Every row gives one point. The window is the flat piece filled in between its corners: a triangle in 3 columns, a solid with four corners in 4, and so on. A path goes straight from each point to the next, and from the last back to the first. List the points from which the path goes on through the window.
In the rows, zero is written as 128.

Window, 3 rows:
[[ 70  71 184]
 [138  98 106]
 [152 107 158]]
Path:
(1): [184  79 137]
(2): [161  84 172]
(3): [122 141 170]
(4): [ 82 120 195]
(5): [ 94  61 176]
(6): [ 80  47 194]
(7): [ 41 110 235]
(8): [ 95 120 120]
(9): [107  63 122]
(10): [140  82 117]
(11): [125 123 119]
(12): [155 137 120]
(13): [148  86 135]
(14): [115  40  94]
(15): [142 115 116]
(16): [149 125 105]
Through the window after points: 10, 14

Window (6 x 6):
[[105 165 124 179 100  86]
 [147  49 130 113  83  26]
 [128 132 119  77   7 120]
 [158 144 120 196 161 103]
 [102 142 140 180 179 114]
 [143 149 147  91  71  71]]
Path:
(1): [121 143 157 183  82  98]
(2): [110 147  77 122 111  62]
(3): [152 132  65  91 109  84]
(4): [129 147 209 111  44  66]
(5): [123  82 171 150  93 103]
(6): [123 143  95 150 154  53]
(7): [114 126 116 130 121  75]
(8): [139  56 189 154  84  84]
Through the window after points: 1, 3, 5

Window (8 x 8):
[[167 154 183 140 135 140   8  93]
 [146 124 129 182  75 123 179 144]
 [126 152 145 145 102  57 144 106]
 [208 102 141 158 158 148 114  91]
 [118  85 173 203 201 113 110 191]
 [ 66  34 110 139  77 132 140 155]
 [200 201  66 200 154 116 196  90]
 [118 194 197  62  68 152 136 136]]
Path:
(1): [111  90 147 199 152 165 140  99]
(2): [106 175 205 156 115 118 111  41]
(3): [155 144 135 109  95 108 122 167]
(4): [150 119 103 154 110  79 113 146]
(5): [108 148 178 153 123 185 162  61]
(6): [ 36  77 141 197  84 167 156  97]
(7): [142  80  99 118 104 105 134 166]
(8): [207 143 117 123 133 106  68 185]
(9): [150 116 156 167 140 119 136  90]
(10): [111 170 192 135  92 114 150  37]
(11): [172 135  98 130  79 129 116 180]
(12): [168  92 108 142  80  57  78 189]
Through the window after points: 2, 4, 6, 8

Window:
[[ 75 133  78 111 127 155 176 102 135]
 [152 122 141 125 106  95 191 111 137]
 [  7 138 111 108 110 157 153  74 131]
 [146 133 133 105  81 141 147 138 109]
 [176 114 116 143  96 122 118 117 156]
 [151 114 123 132 182 124  81 111 118]
 [174 157 142 115 164 115 107 128 159]
 [127 150 111 122 138  81 124 136 133]
 [142 140 140 165  83 148 166 146 122]]
Path:
(1): [140 111 142 108 140 104 138 137 162]
(2): [128 114 113 117 125 103 135 152 171]
(3): [151 161 130 132 107 119 153  87  87]
(4): [129 145 110 130 112 105 132 111 102]
(5): [133 122 129  94 127 133 131 134 160]
(6): [ 95 126 123 123 107 139 156 129 138]
(7): [101 175 113 139  83 137 169  60 114]
(8): [162 174 110 143  84 157 131 104 102]
Through the window after points: 2, 8

Window:
[[ 87 149  71 175 188 127 230 227  60 141 146]
 [ 76  63  74 208  54 107  94 112 165  68 138]
 [143 120  82 180 107  68  89 121   7 111  78]
 [ 59 105 200 134 191  92 103 140 170 131 165]
 [ 65 160 208 178 113 127 105  90 167  82 200]
 [ 28 136 125  80 128  63 116  84 108 115 127]
 [160 178 185 146  54  79 153  38 100 153 122]
 [ 99  71 139  94 176  86 101 141  97  44 116]
 [117 240  53 148  83  67 172 130 144 150 150]
 [ 97 205 164 145  27  81 147 164  98 167 160]
 [ 84  91 115 133  73 139  56 100 137 110 173]]
Path:
(1): [ 82 157 154 131 130 133 115 116 150  86  87]
(2): [109 163 107 133 131 115 114 124 119 105  96]
(3): [109 114 128 178  85  44 122 124  51 116 168]
(4): [101 148 119 147 113  55 185 135 117 134 206]
(5): [ 80 176 125 167  95 140 100 142 121 112  98]
(6): [108 134 154 163  92 120 101 129 124 110  95]
(7): [ 80 120 137 149 105  74 135 110  81 112 194]
(8): [ 98 100 143 155 117  68 136  87 129 133 194]
(9): [ 86 157 152 148 106 113 107 138 141 112 102]
(10): [100 150 127 146 128 144 182 162 100 102  68]
(11): [ 99 156 109 166  90  54 122 157  66 161 201]
(12): [ 68  79 112 157 130  54 118 157 121 110 229]
(13): [102 152 134 131  77 171  91  86 122 117 101]
(14): [101 119 125 139 111 129 124 119 108 139  92]
(15): [115 134  97 155  83  27 117 126  94  89 202]
(16): [105 105 133 149  77  45 116 140  72 128 247]
Through the window after points: 2, 4, 8, 10, 12, 16

Window:
[[189 156  81 139 146  98 190  88 107 175 179  76]
 [155  66 124 155  98 172 100 154  77 118  55  96]
 [192  69 133  96 106 130 134  60 171 173 189  77]
 [135 112 249 130 117 113 129 119 165  80 149 111]
 [130 127 107 121 153 109 170 136 139 145 146 206]
 [159 124  92  30 143 121 161 113 107 147 115 173]
 [160 146 161 152  60 148  96 119 118  84 113 138]
 [111 164 111 145 100 151 118 107 108 168 129  87]
 [134  75  72  59 153 125 202 163 152  94 170 151]
 [143 113 141  92 150  81 110 129 218  93 118 125]
 [124  81 113 129 110  78 135  62 152 116 127  78]
 [151 103 178 186 144 142  63 104  78  74 171  71]]
Path:
(1): [145  87 132  92  77  60 131 104 120 152 209 124]
(2): [184 102 187 132 156 190 134  80 197 113 110  72]
(3): [195 147 171 113 115 169 151  36 176  96  84 109]
(4): [100  86 189 135 118  74 107 176 126 101 184 119]
(5): [141  56 148 118  54 100  86 165  72 130 131  77]
(6): [162 113 114 140 153 162 139 102 148 116  93 119]
(7): [173  92 148 117 143 141 141  71 179 115 121 101]
(8): [148 112 148 106  99  93 122 128 132 147 192 104]
(9): [150 112 113  88 119  77 126 151 126 140 152 113]
(10): [150 114 117 130 135 134 131  88 150 123 135 116]
(11): [156 114 174 155 134 147 119 109 146 100 111 110]
(12): [146 125 174 132  98 108 102 106 107 117 151 107]
(13): [154  99 105 110  95  68 121 155 120 105 150 105]
(14): [131 128 138 150 155 165 145  92 121 124  88 124]
(15): [105 115  97 100 165 181 201  84 109  78  97 138]
(16): [168 120 132 111 110 107 111 124 118 149 142 115]
Through the window after points: 1, 3, 5, 7, 15
